Every row gives one point. Each copy is the shape, with its points in the same order, stretched, turned, moved and blurred by noise. Is it also mirrored, or only turned?

Shape (5 x 2):
[[-0.73 -0.12]
 [ 0.20  0.05]
 [ 0.31 -0.07]
 [ 0.31 -0.22]
 [-0.20  0.05]]
Copy 1 (5 x 2):
[[-0.75 -0.46]
 [-0.04  0.17]
 [ 0.13  0.18]
 [ 0.31  0.03]
 [-0.38  0.02]]
Copy 1 is: only turned
Copy 2 (5 x 2):
[[-0.06 -0.54]
 [ 0.06  0.21]
 [ 0.15  0.23]
 [ 0.28  0.21]
 [-0.07 -0.12]]
Copy 2 is: only turned

Shape (7 x 4):
[[-0.16 -0.70  0.09  0.26]
 [-0.11  0.03  0.19 -0.44]
 [ 0.51 -0.39 -0.34  0.14]
 [-0.05 -0.28 -0.23  0.11]
 [-0.04 -0.09 -0.06 -0.10]
 [ 0.13  0.29 -0.11  0.32]
 [ 0.22  0.18 -0.16  0.22]]
Copy 1 (7 x 4):
[[ 0.55  0.38 -0.50  0.38]
 [ 0.38  0.24  0.20 -0.55]
 [ 0.72 -0.46  0.13  0.47]
 [ 0.36 -0.20 -0.27  0.13]
 [ 0.31 -0.04  0.00 -0.18]
 [-0.26 -0.33  0.18 -0.04]
 [-0.02 -0.36  0.22  0.03]]
Copy 1 is: mirrored
Copy 2 (7 x 4):
[[-0.05 -0.81 -0.21 -0.05]
 [-0.26  0.18  0.16  0.24]
 [ 0.03  0.09 -0.55 -0.52]
 [ 0.11 -0.15 -0.34  0.02]
 [-0.03  0.07 -0.13  0.08]
 [ 0.51  0.18 -0.09 -0.13]
 [ 0.38  0.26 -0.17 -0.18]]
Copy 2 is: only turned
Copy 3 (7 x 4):
[[-0.39 -0.32  0.14  0.24]
 [ 0.12  0.01 -0.22 -0.38]
 [ 0.02 -0.23  0.63 -0.11]
 [-0.27  0.01  0.28  0.01]
 [-0.02  0.02  0.10 -0.10]
 [ 0.30  0.30  0.13  0.25]
 [ 0.25  0.17  0.21  0.13]]
Copy 3 is: mirrored
Copy 4 (7 x 4):
[[ 0.43  0.25 -0.66 -0.56]
 [ 0.26  0.14  0.34  0.02]
 [ 0.35  0.19 -0.65  0.64]
 [ 0.09 -0.04 -0.32  0.00]
 [ 0.14  0.04  0.04  0.10]
 [-0.37  0.02 -0.01  0.38]
 [-0.26  0.10 -0.12  0.47]]
Copy 4 is: mirrored

Shape (11 x 6):
[[-0.22  0.13 -0.26  0.25  0.32  0.28]
 [-0.51  0.03 -0.25 -0.16  0.37  0.03]
 [-0.10  0.22 -0.59  0.30  0.34  0.63]
 [-0.15 -0.31 -0.35 -0.39  0.08 -0.25]
 [-0.02  0.36 -0.28  0.10  0.34  0.10]
 [ 0.32 -0.32  0.17  0.29 -0.66  0.23]
 [ 0.46 -0.16  0.34 -0.14 -0.16  0.04]
 [ 0.00  0.12 -0.48  0.32  0.35  0.02]
 [ 0.05 -0.18 -0.06 -0.31 -0.15 -0.04]
 [ 0.16 -0.40  0.05 -0.14  0.28 -0.08]
 [-0.22 -0.12 -0.10 -0.05  0.10 -0.11]]
Copy 1 (11 x 6):
[[ 0.04  0.30 -0.48  0.04  0.03  0.21]
 [ 0.21  0.13 -0.40 -0.36  0.34  0.01]
 [-0.19  0.55 -0.56 -0.10 -0.08  0.11]
 [ 0.37  0.01 -0.08 -0.26  0.10 -0.40]
 [-0.06  0.38 -0.07 -0.06  0.12  0.31]
 [-0.03 -0.49  0.11  0.49 -0.88 -0.23]
 [-0.26 -0.31  0.41  0.41 -0.12 -0.28]
 [ 0.18  0.52 -0.23  0.18  0.11  0.19]
 [ 0.07 -0.18  0.12 -0.11 -0.06 -0.29]
 [ 0.20  0.00  0.07  0.33  0.31 -0.45]
 [ 0.22 -0.14 -0.14 -0.01  0.17  0.07]]
Copy 1 is: mirrored
Copy 2 (11 x 6):
[[-0.50 -0.19 -0.56 -0.11  0.43 -0.10]
 [-0.47 -0.53 -0.20 -0.31  0.22 -0.01]
 [-0.84  0.13 -0.66 -0.18  0.55 -0.20]
 [-0.12 -0.21  0.07 -0.35 -0.43 -0.11]
 [-0.52 -0.09 -0.50  0.02  0.20  0.21]
 [ 0.20  0.34 -0.26  0.36 -0.15 -0.86]
 [ 0.27  0.32 -0.02  0.28 -0.09 -0.11]
 [-0.43 -0.06 -0.70 -0.16  0.06  0.08]
 [-0.05  0.00  0.08 -0.02 -0.27 -0.24]
 [ 0.19  0.02 -0.10 -0.23 -0.03  0.05]
 [-0.13 -0.32 -0.21 -0.13 -0.04 -0.14]]
Copy 2 is: mirrored
